Each row is a point. The ring and each string are closed loops that go straight from each point to the next, and from the last back to the first. Before rounding, they use only three directions, however many columns there are. Count how often each string passes through the ring. Passing back the other way cancels.

Ring:
[[-0.32  0.90 -2.20]
 [-0.33  1.02 -1.23]
 [-0.85  0.64  1.16]
 [-1.61  0.12  2.58]
 [-2.56 -0.69  3.29]
 [-2.52 -1.23  2.47]
 [-1.61 -1.31  0.33]
 [-0.99 -0.91 -1.17]
 [-0.52 -0.01 -2.47]]
String, 22 rows:
[[-1.34 -0.63  0.59]
 [-2.51 -0.84  0.59]
 [-2.75 -1.71  0.87]
 [-1.70 -2.33  1.49]
 [-0.79 -1.44  1.30]
 [-1.68 -0.77  1.26]
 [-3.69 -0.43  2.32]
 [-3.89 -0.79  4.39]
 [-2.40 -0.79  4.58]
 [-0.44 -0.72  2.34]
 [-0.56 -0.29  3.37]
 [-1.44  0.62  3.40]
 [-2.34  0.93  2.01]
 [-1.46  0.16  1.04]
 [-0.80 -0.12  1.49]
 [-0.78 -0.23  2.90]
 [-2.73 -0.04  4.82]
 [-3.71  0.08  3.13]
 [-2.77 -0.31  2.10]
 [-3.88 -1.08  3.60]
 [-2.69 -2.02  3.24]
 [-0.53 -1.59  1.36]]
Times through: 1

Ring:
[[-2.66 -4.91 -0.42 -4.04  1.12  1.17]
 [-0.52 -4.00 -0.79 -3.04  0.83  0.04]
 [ 0.83 -2.14 -1.09 -1.35  0.39 -0.60]
 [ 1.45  0.88 -1.30  0.81 -0.09 -0.84]
 [ 0.97  2.91 -1.19  1.49 -0.12 -0.62]
 [-0.21  4.01 -0.88  1.07  0.16 -0.10]
 [-1.81  3.64 -0.50 -0.09  0.56  0.66]
 [-3.53  1.48 -0.21 -1.59  0.90  1.56]
 [-4.41 -1.48 -0.13 -2.84  1.06  2.08]
 [-3.91 -4.21 -0.24 -3.86  1.14  1.84]]
String, 20 rows:
[[-3.91  3.96  0.55 -4.40  2.17  1.18]
 [-2.87  2.95  0.19 -3.60  1.76  0.78]
 [-1.83  1.00 -0.40 -1.91  0.95  0.59]
 [-2.73  0.13 -1.16  2.55 -0.74  1.82]
 [-1.22  4.84 -0.82  1.87 -0.03  0.53]
 [ 1.19  7.26 -0.78  1.14  0.44 -1.11]
 [ 1.12  3.52 -1.48  3.30 -0.71 -0.48]
 [ 0.31  0.44 -1.61  3.12 -0.95  0.17]
 [ 1.87  0.56 -1.70  2.63 -0.78 -0.79]
 [ 3.47  2.26 -0.81 -2.67  1.28 -2.59]
 [ 1.88  1.27 -0.68 -2.77  1.24 -1.64]
 [ 3.08  1.35 -1.16 -0.87  0.54 -2.04]
 [ 1.93  0.47 -1.79  3.04 -0.94 -0.75]
 [-0.99 -1.01 -1.56  3.05 -1.06  0.99]
 [-0.36  1.29 -0.80 -0.55  0.47 -0.06]
 [ 0.55  4.93 -0.38 -1.77  1.26 -1.02]
 [-1.70  0.10 -0.94  0.58 -0.05  0.95]
 [-2.65  0.39 -1.09  2.23 -0.60  1.71]
 [-2.20  0.66 -0.57 -0.87  0.54  0.98]
 [-2.78  3.09  0.25 -3.89  1.88  0.68]]
Times through: 0

Ring:
[[ 0.29 -2.87  0.82 -2.87  0.31 -1.56  0.10  0.55  1.63  0.38  1.82]
 [ 0.94 -5.07  0.16 -4.22  1.15 -1.78 -0.44  0.05  2.16 -0.10  2.48]
 [ 0.70 -4.86 -0.07 -2.94  1.08 -0.82 -1.31 -0.23  0.86  0.04  1.44]
 [ 0.01 -2.82  0.10 -0.87  0.47  0.27 -1.76 -0.12 -0.51  0.67  0.30]
 [-1.35  1.54  0.84  2.63 -0.94  1.71 -1.78  0.47 -2.45  1.86 -1.47]
 [-1.85  3.10  1.56  3.58 -1.68  1.63 -1.09  0.93 -2.82  2.09 -2.10]
 [-1.45  1.98  1.92  1.99 -1.58  0.34 -0.06  1.16 -1.56  1.54 -1.33]
 [-0.58 -0.40  1.50 -0.59 -0.69 -0.82  0.26  0.95  0.22  0.92  0.34]]
String, 27 rows:
[[ 0.40 -3.79  0.56 -2.62  0.53 -1.19 -0.51  0.21  0.97  0.14  1.25]
 [ 1.19 -6.73  0.37 -4.53  1.21 -2.19 -0.34 -0.11  1.79 -0.83  1.76]
 [ 0.31 -3.60  0.46 -2.21  0.51 -0.86 -0.79  0.13  0.61  0.25  1.01]
 [ 1.35 -7.57  0.05 -4.53  1.50 -1.90 -0.89 -0.42  1.43 -1.00  1.53]
 [ 1.42 -7.74 -0.38 -4.45  1.78 -1.46 -1.48 -0.67  1.27 -0.86  1.66]
 [ 0.28 -2.97 -0.33 -1.87  0.92  0.09 -1.82 -0.18  0.50  0.86  1.55]
 [-0.22 -1.26  0.07 -0.72  0.33  0.43 -1.59  0.14 -0.02  1.28  1.01]
 [-0.36 -1.19  0.36 -0.29  0.06  0.40 -1.42  0.22 -0.45  1.15  0.40]
 [-0.48 -1.92  0.76  0.57 -0.25  0.51 -1.49  0.12 -1.68  0.65 -1.15]
 [-1.02 -0.04  0.61  2.16 -0.57  1.62 -2.12  0.14 -2.62  1.39 -1.67]
 [-1.61  2.28  0.58  3.66 -0.99  2.56 -2.46  0.31 -3.25  2.24 -1.93]
 [-1.17  1.60  0.58  1.86 -0.65  1.51 -1.71  0.48 -1.59  2.05 -0.45]
 [-0.80  0.26  0.75  0.69 -0.47  0.63 -1.16  0.51 -0.89  1.49 -0.09]
 [-1.22  1.66  0.90  1.83 -0.86  1.19 -1.29  0.65 -1.53  1.92 -0.61]
 [-0.96  0.35  1.19  1.13 -0.82  0.49 -0.83  0.66 -1.33  1.29 -0.81]
 [-1.89  2.46  2.31  3.67 -2.12  0.97 -0.34  1.15 -3.18  1.47 -3.07]
 [-2.19  3.68  2.54  4.21 -2.46  1.09 -0.10  1.40 -3.25  1.82 -3.13]
 [-2.16  4.18  2.40  3.79 -2.35  0.99  0.03  1.50 -2.58  2.09 -2.33]
 [-1.01  1.23  1.08  0.84 -0.79  0.44 -0.66  0.82 -0.65  1.70  0.04]
 [-0.77  0.52  0.92  0.23 -0.53  0.22 -0.69  0.72 -0.28  1.52  0.40]
 [-0.56 -0.38  0.88 -0.22 -0.35 -0.02 -0.68  0.60 -0.18  1.21  0.40]
 [-0.43 -1.39  1.59 -0.75 -0.64 -1.02  0.27  0.83 -0.03  0.50 -0.10]
 [ 0.01 -2.45  1.67 -2.39 -0.34 -2.06  0.97  0.94  1.29  0.12  0.95]
 [ 0.40 -2.90  0.91 -3.49  0.36 -2.00  0.50  0.69  2.29  0.35  2.37]
 [ 0.38 -2.69  0.41 -3.17  0.61 -1.34 -0.23  0.44  2.03  0.66  2.52]
 [ 0.11 -2.29  0.48 -2.08  0.36 -0.77 -0.60  0.37  1.02  0.74  1.56]
 [ 0.10 -2.02  0.24 -2.02  0.48 -0.51 -0.87  0.30  1.06  0.95  1.81]]
Times through: 4
String, 27 rows:
[[-0.37 -0.95  0.94 -0.88 -0.24 -0.48 -0.38  0.64  0.30  0.99  0.73]
 [-0.14 -2.27  1.22 -1.35 -0.22 -1.03 -0.06  0.59  0.24  0.36  0.30]
 [ 0.65 -4.42  1.09 -3.93  0.45 -2.45  0.66  0.56  2.12 -0.30  1.88]
 [ 1.03 -5.04  0.44 -4.95  1.08 -2.45  0.26  0.31  2.96 -0.19  3.06]
 [ 1.27 -6.22  0.37 -5.33  1.29 -2.64  0.15  0.12  2.87 -0.60  2.85]
 [ 0.76 -4.99  0.52 -3.64  0.82 -1.77 -0.28  0.14  1.56 -0.26  1.68]
 [ 1.77 -8.32  0.01 -6.21  1.85 -2.86 -0.25 -0.30  2.93 -1.20  2.89]
 [ 2.09 -9.49 -0.34 -6.79  2.27 -2.90 -0.60 -0.58  3.07 -1.47  3.09]
 [ 1.12 -6.61  0.13 -4.08  1.29 -1.70 -0.83 -0.28  1.35 -0.69  1.53]
 [ 0.19 -3.19  0.37 -1.77  0.47 -0.51 -1.05  0.09  0.30  0.43  0.84]
 [ 0.01 -2.14  0.10 -1.33  0.48  0.02 -1.41  0.09  0.27  0.95  1.14]
 [ 0.37 -3.61 -0.46 -1.79  1.04  0.25 -2.14 -0.37  0.14  0.67  1.22]
 [ 0.17 -4.25  0.11 -0.74  0.58  0.31 -2.07 -0.41 -1.26  0.11 -0.61]
 [-0.37 -2.34  0.66  0.37 -0.12  0.48 -1.60  0.03 -1.65  0.54 -1.11]
 [-0.55 -0.82  0.69  0.20 -0.25  0.39 -1.20  0.36 -0.83  1.12 -0.14]
 [-0.81  0.49  0.41  0.86 -0.29  1.06 -1.63  0.36 -0.98  1.74  0.10]
 [-1.24  1.73  0.56  2.14 -0.70  1.69 -1.85  0.45 -1.84  2.09 -0.66]
 [-0.64 -0.25  0.72  0.23 -0.33  0.39 -1.07  0.48 -0.61  1.32  0.13]
 [-1.22  1.79  0.77  1.80 -0.79  1.30 -1.41  0.62 -1.45  2.03 -0.43]
 [-2.25  4.68  1.50  4.63 -1.95  2.33 -1.39  1.03 -3.28  2.69 -2.28]
 [-2.67  4.80  2.71  5.79 -2.91  1.88 -0.47  1.42 -4.48  2.11 -4.27]
 [-1.66  1.98  2.14  2.94 -1.85  0.69 -0.27  1.10 -2.59  1.40 -2.45]
 [-1.04  0.82  1.30  1.13 -0.93  0.40 -0.62  0.80 -1.13  1.43 -0.63]
 [-1.28  2.03  1.34  1.50 -1.13  0.60 -0.53  0.98 -1.02  1.86 -0.39]
 [-1.61  2.37  2.55  2.08 -2.03 -0.18  0.73  1.52 -1.49  1.39 -1.65]
 [-1.12  0.59  2.60  0.71 -1.69 -1.06  1.13  1.43 -0.77  0.73 -1.25]
 [-0.53 -1.07  1.72 -0.55 -0.78 -1.01  0.38  0.92 -0.12  0.56 -0.23]]
Times through: 3

Ring:
[[-4.79  2.94  1.09 -0.42  1.53 -0.72 -1.98 -0.17  0.14  0.72 -2.05 -0.26
  -0.66 -0.04]
 [-5.99  2.40  0.27 -0.71  0.74 -1.08 -3.30  0.10  0.92  0.50 -1.21  1.37
  -0.44  3.11]
 [-3.14  0.98 -0.44 -0.90 -0.59 -0.09 -2.09 -0.51  0.74  1.37  0.07  1.90
  -0.60  3.64]
 [ 2.69 -1.37 -1.43 -0.56 -1.42  1.78  1.79 -1.46  0.04  2.10  1.51  1.37
  -1.04  0.07]
 [ 4.16 -1.91 -1.71  0.11 -0.30  2.11  3.85 -1.40 -0.16  1.28  1.33  0.46
  -1.17 -4.08]
 [ 2.02 -0.26 -0.56  0.22  0.90  1.38  2.96 -1.06 -0.39  0.93 -0.14 -0.62
  -1.12 -5.03]
 [-1.26  1.69  0.65 -0.10  1.39  0.38  0.62 -0.71 -0.39  1.02 -1.44 -0.95
  -0.95 -3.10]]
String (22 x 14):
[[ 3.89 -2.59 -2.48  0.22 -0.35  1.97  3.81 -1.15  0.36  0.68  1.89  1.29
  -1.06 -3.66]
 [ 0.31 -0.81 -1.55  0.14  0.60  0.80  1.70 -0.55  0.59  0.15  0.58  1.04
  -0.84 -2.58]
 [ 4.23 -2.67 -2.54  0.70  0.66  1.97  4.89 -0.96  0.29 -0.07  1.52  0.62
  -1.10 -6.46]
 [ 5.38 -1.70 -1.21  0.36  0.26  2.47  5.08 -1.62 -0.74  1.42  0.82 -0.74
  -1.36 -6.67]
 [ 3.27 -0.04  0.02 -0.12  0.16  1.90  3.13 -1.62 -1.00  2.12 -0.16 -1.12
  -1.29 -4.44]
 [ 2.29  0.05 -0.21  0.43  1.49  1.43  3.54 -1.08 -0.68  0.81 -0.63 -1.40
  -1.20 -6.76]
 [-0.57  0.57 -0.39  0.42  1.96  0.47  1.86 -0.41  0.06 -0.11 -0.89 -0.56
  -0.91 -5.12]
 [-0.85  1.12  0.21 -0.40  0.40  0.58  0.24 -0.88 -0.19  1.47 -0.67 -0.07
  -0.92 -1.04]
 [-2.31  1.04 -0.28 -0.03  1.32 -0.01  0.03 -0.28  0.41  0.19 -0.81  0.30
  -0.74 -1.87]
 [-5.24  2.80  0.79 -0.08  2.26 -0.96 -1.64  0.16  0.40 -0.13 -2.18 -0.29
  -0.60 -1.41]
 [-6.47  4.35  2.15 -0.77  1.56 -1.18 -3.46 -0.16 -0.11  1.26 -2.93 -0.71
  -0.62  1.46]
 [-2.39  2.11  0.89 -0.80  0.10  0.17 -1.32 -0.86 -0.24  1.99 -1.13 -0.01
  -0.84  1.16]
 [-1.98  0.83 -0.38 -0.32  0.55  0.17 -0.33 -0.48  0.41  0.74 -0.39  0.76
  -0.75 -0.28]
 [-6.46  1.98 -0.32 -0.38  1.32 -1.33 -3.02  0.47  1.36 -0.45 -1.06  1.72
  -0.33  2.17]
 [-7.76  2.92  0.41 -1.07  0.32 -1.59 -4.98  0.28  1.25  0.65 -1.24  2.10
  -0.27  5.86]
 [-3.94  2.21  0.68 -1.34 -0.91 -0.23 -3.22 -0.75  0.27  2.35 -0.65  1.33
  -0.65  5.16]
 [-2.80  1.50  0.24 -1.36 -1.40  0.16 -2.67 -0.94  0.29  2.55 -0.05  1.65
  -0.70  5.28]
 [-1.51  0.37 -0.61 -1.26 -1.81  0.55 -1.83 -1.03  0.51  2.39  0.82  2.26
  -0.72  5.08]
 [-0.70 -0.81 -1.73 -0.40 -0.50  0.59  0.11 -0.57  0.95  0.69  1.11  2.22
  -0.70  1.13]
 [-0.10 -0.23 -0.98 -0.38 -0.25  0.80  0.56 -0.83  0.37  1.15  0.51  1.18
  -0.84 -0.11]
 [ 2.58 -0.55 -0.58 -0.84 -1.65  1.83  1.31 -1.73 -0.44  2.91  1.00  0.76
  -1.12  0.69]
 [ 6.06 -2.84 -2.11 -0.42 -2.06  2.87  3.93 -2.02 -0.30  2.56  2.50  1.27
  -1.28 -1.58]]
Times through: 0
String:
[[-2.27  0.23 -1.06 -0.40  0.11  0.07 -0.73 -0.34  0.89  0.51  0.26  1.75
  -0.63  1.12]
 [-0.90  0.53 -0.38 -0.58 -0.28  0.59 -0.20 -0.86  0.19  1.52  0.03  0.90
  -0.83  0.70]
 [ 0.36  0.43 -0.10 -1.11 -1.60  1.15 -0.41 -1.45 -0.22  2.90  0.48  1.03
  -0.96  2.70]
 [ 2.24 -0.26 -0.30 -1.34 -2.59  1.84  0.23 -1.96 -0.49  3.77  1.18  1.20
  -1.10  3.34]
 [ 0.47  0.22 -0.35 -0.65 -0.67  1.07  0.48 -1.20 -0.12  2.04  0.28  0.66
  -0.96  0.34]
 [ 0.18 -0.14 -0.83 -0.35 -0.16  0.89  0.80 -0.90  0.21  1.25  0.38  0.89
  -0.89 -0.61]
 [ 3.18 -0.56 -0.45 -0.79 -1.57  2.02  1.78 -1.86 -0.65  3.04  0.91  0.40
  -1.20 -0.07]
 [ 7.10 -3.07 -2.10 -0.28 -1.95  3.19  4.78 -2.18 -0.54  2.65  2.52  0.85
  -1.38 -2.86]
 [ 5.80 -3.11 -2.54  0.23 -0.72  2.61  4.94 -1.55 -0.02  1.19  2.22  0.93
  -1.23 -4.62]
 [ 2.33 -1.79 -2.07  0.34  0.42  1.43  3.17 -0.81  0.45  0.19  1.16  0.96
  -0.97 -4.06]
 [ 4.01 -2.46 -2.36  0.60  0.56  1.92  4.60 -1.00  0.24  0.11  1.42  0.59
  -1.10 -6.02]
 [ 4.42 -2.36 -2.18  0.73  0.86  2.04  5.10 -1.05  0.03  0.09  1.19  0.10
  -1.17 -7.16]
 [ 2.25 -1.39 -1.71  0.61  1.22  1.34  3.68 -0.71  0.23 -0.15  0.56  0.17
  -1.02 -5.98]
 [-0.20 -0.10 -0.93  0.08  0.85  0.66  1.37 -0.58  0.33  0.36  0.00  0.49
  -0.86 -2.73]
 [ 0.82 -0.42 -1.08  0.65  1.88  0.86  3.00 -0.49  0.16 -0.37 -0.27 -0.34
  -0.96 -6.26]
 [ 1.07  1.02  0.50  0.34  1.85  1.06  2.76 -0.98 -0.84  0.90 -1.37 -1.87
  -1.17 -6.50]
 [ 0.06  2.16  1.52 -0.48  0.64  0.94  0.77 -1.35 -1.18  2.43 -1.65 -1.73
  -1.16 -2.58]
 [-1.31  2.40  1.41 -0.45  0.92  0.47  0.02 -1.01 -0.81  1.93 -1.79 -1.35
  -1.02 -1.95]
 [-3.29  3.55  2.10 -0.47  1.58 -0.18 -1.08 -0.70 -0.80  1.67 -2.69 -1.73
  -0.92 -1.70]
 [-5.71  3.16  1.02  0.00  2.65 -1.14 -1.74  0.27  0.36 -0.31 -2.54 -0.58
  -0.59 -1.90]
 [-4.32  1.93  0.13 -0.11  1.72 -0.66 -1.23  0.06  0.61 -0.10 -1.41  0.35
  -0.60 -0.92]
 [-7.77  3.34  0.72 -0.15  2.58 -1.80 -3.23  0.70  1.01 -0.80 -2.43  0.43
  -0.35  0.28]
 [-9.45  4.33  1.35 -0.52  2.34 -2.27 -4.82  0.77  1.01 -0.38 -2.89  0.55
  -0.25  2.47]
 [-6.30  1.96 -0.34 -0.14  1.82 -1.33 -2.50  0.56  1.32 -0.82 -1.25  1.38
  -0.36  0.79]
 [-4.11  1.20 -0.54 -0.22  1.11 -0.58 -1.40  0.07  0.97 -0.12 -0.65  1.28
  -0.53  0.42]
 [-3.03  1.65  0.24 -0.70  0.17 -0.08 -1.56 -0.55  0.29  1.35 -0.74  0.76
  -0.71  1.64]
 [-4.70  2.75  1.03 -1.30 -0.52 -0.48 -3.56 -0.63  0.21  2.22 -1.12  1.01
  -0.62  4.92]
 [-6.38  2.06 -0.13 -1.06 -0.18 -1.14 -4.23  0.07  1.28  0.82 -0.55  2.44
  -0.33  5.77]
 [-5.35  0.75 -1.26 -0.66  0.03 -0.91 -3.01  0.25  1.71 -0.05  0.24  3.01
  -0.31  4.31]]
Times through: 2
